Each point is reached from the start by the listed moves, each made once or not at all, plus a little noise. Say if it took an odd or an even number of moves. Then give how often each move was made.

Moves:
(1): [ 6.7 -0.3  1.0  2.9]
(2): [ 0.8  8.5 -0.4 -0.2]
Start: [-2.0 -2.9 -2.1  1.6]
Points:
[-1.8 -3.4 -2.0  1.5] -> even (0, 0)
[-1.4  5.6 -2.7  1.6] -> odd (0, 1)

Moves:
(1): [ 6.5 -0.7 -0.4  1.1]
(2): [ 0.5  5.3 -1.3 -2.4]
(3): [ 0.6  1.3  4.1 -0.1]
(4): [-0.2  1.2  0.1  3.7]
Start: [-1.2 -2.2 -2.6 -1.4]
Points:
[ 5.2 -1.5 -3.3  3.4] -> even (1, 0, 0, 1)
[ 5.3  3.4 -4.2  1.2] -> odd (1, 1, 0, 1)
[ 5.4 -3.3 -3.2 -0.4] -> odd (1, 0, 0, 0)
[6.8 4.8 0.2 0.7] -> even (1, 1, 1, 1)
[ 5.5  2.7 -4.4 -3.0] -> even (1, 1, 0, 0)

Moves:
(1): [ 5.5 -0.4  0.7  0.7  0.8  0.3  2.1 -1.5 -0.5]
(2): [ 0.8  4.4 -0.9 -0.4  0.0 -0.2  0.4  0.9 -1.4]
(3): [-1.2  1.8  5.3  1.2  0.6  2.0  1.4 -0.9  0.1]
(4): [-1.1  0.2 -0.8  6.6  1.1 -1.4 -1.0 -2.3  2.0]
(5): [-0.9  0.4 -0.4 -1.2  5.1 -0.1  0.1 -1.7 -0.1]
(6): [-0.1 -0.1 -2.3  0.4  0.1  4.1 -0.8  0.3  0.5]
(7): [-1.0 -0.4 -0.6  0.8  0.5 -0.2  3.9  1.0 -2.3]
(8): [ 0.8  0.7  1.4  0.5  2.0  0.9 -1.3  7.2  1.4]
Start: [ 1.4  2.9  2.0 -0.7  2.5  0.0 -0.8 -2.0 -0.4]
Points:
[ 6.5  7.0  0.6  1.0  3.9  0.6  5.2 -1.5 -4.4] -> odd (1, 1, 0, 0, 0, 0, 1, 0)
[ 7.0  7.8  2.9  6.4  6.0 -0.3 -0.5  2.5  1.2] -> even (1, 1, 0, 1, 0, 0, 0, 1)
[ 4.0  2.4 -1.3  7.0  9.7  2.5  3.8 -6.9 -1.1] -> odd (1, 0, 0, 1, 1, 1, 1, 0)
[-0.7  8.4  3.5 -0.1  8.5  5.1  4.3 -2.2 -3.1] -> odd (0, 1, 1, 0, 1, 1, 1, 0)
[ 6.5  3.1  1.2 -0.9 10.7  5.6 -1.2  2.0  0.9] -> even (1, 0, 0, 0, 1, 1, 0, 1)
[ 2.2  6.6 -1.4 -1.1  2.6  4.0 -1.4 -0.7 -1.8] -> even (0, 1, 0, 0, 0, 1, 0, 0)

Moves:
(1): [ 3.8 -1.3 -3.2  1.0  0.7  1.1 -1.8  1.4 -1.1  0.1 -3.1  0.3 -1.5  2.9]
(2): [-0.1  4.2  1.4 -1.2 -0.1  1.2 -1.6  3.3 -2.3 -2.5 -1.7 -2.6  0.2 -0.2]
(3): [ 0.9 -0.4  2.1  0.0  2.2 -0.7  1.9  1.5  1.3 -0.1  0.6 -0.3 -1.4 -0.9]
(4): [ 0.8  0.5 -2.3  1.1  1.8 -1.9 -0.4 -1.5 -1.1  1.0 -0.1  0.5 -0.1  0.9]
(5): [ 0.4  1.0 -0.4 -3.6  2.8  1.5 -2.4  0.0  1.9 -3.1  1.5  0.5  1.6  1.9]
(6): [-4.2  0.1  2.5  2.3  0.6  3.0  6.5  0.8  0.4 -1.8 -0.4 -1.0 -0.7 -0.4]
(7): [ 0.7 -1.6  0.4 -1.6 -1.9 -1.0  1.3 -1.5  0.4 -0.7 -1.2 -3.6 -1.6  1.0]
(8): [ 1.0  0.2 -3.3 -0.4  0.6 -0.6  2.0  4.0  1.0  1.8 -0.9 -0.8  0.9  1.1]
(9): [ 0.5  1.3  0.2  0.5 -0.3  0.5 -0.2 -2.0  2.1  0.7 -0.6 -1.1 -0.2 -0.1]
(10): [ 1.6 -0.5 -0.4 -1.2  2.4  1.8 -1.4 -0.4 -2.5  4.4  1.3  0.2  0.9  1.2]
(11): [ 0.2 -1.2  1.3  0.3 -0.1  1.0  1.5 -1.2  2.0 -3.1  2.4 -3.9  2.1 -4.2]
Start: [ 2.7 -2.0 -0.1 -0.4  1.5 -1.2  0.6  0.4  0.8 -1.1  0.8 -1.8 -0.9 -0.6]
Points:
[ 8.1 -0.5 -5.7 -1.2  6.4  0.1 -4.1 -1.9  2.5 -2.5 -1.6 -1.6 -1.1  5.1] -> even (1, 0, 0, 1, 1, 0, 0, 0, 1, 0, 0)
[ 5.7  2.4 -4.6 -2.4  5.6  2.6  3.9  4.9  2.0 -5.7 -5.8 -9.7 -2.3  6.7] -> even (1, 1, 0, 1, 1, 1, 1, 1, 1, 0, 0)
[  5.8  -4.0   0.0  -5.9   5.0  -1.1   5.0   3.2   7.2  -6.3   3.2 -10.0
   0.6  -1.7] -> odd (0, 0, 1, 0, 1, 0, 1, 1, 0, 0, 1)
[ 7.0  0.8 -0.8 -4.0  4.8  3.4 -3.7  3.9  1.3 -9.6 -0.2 -7.5  1.3 -0.2] -> even (1, 1, 0, 0, 1, 0, 0, 0, 0, 0, 1)
[ 9.6 -4.5 -7.5 -3.6  5.2 -1.0  0.7  1.6  3.8 -5.2 -0.6 -8.7  0.5  3.2] -> even (1, 0, 0, 1, 1, 0, 1, 1, 0, 0, 1)
[ 2.3 -4.6  5.4 -4.3  7.4  4.4  7.9 -0.4  4.3 -5.6  4.9 -9.9  0.0 -1.8] -> even (0, 0, 1, 0, 1, 1, 1, 0, 0, 1, 1)
[  1.9   2.8   2.7  -4.5   5.3   2.7   8.2   6.4   5.7  -6.9  -2.1 -10.8
  -2.2   1.7] -> odd (0, 1, 1, 0, 1, 1, 1, 1, 1, 0, 0)
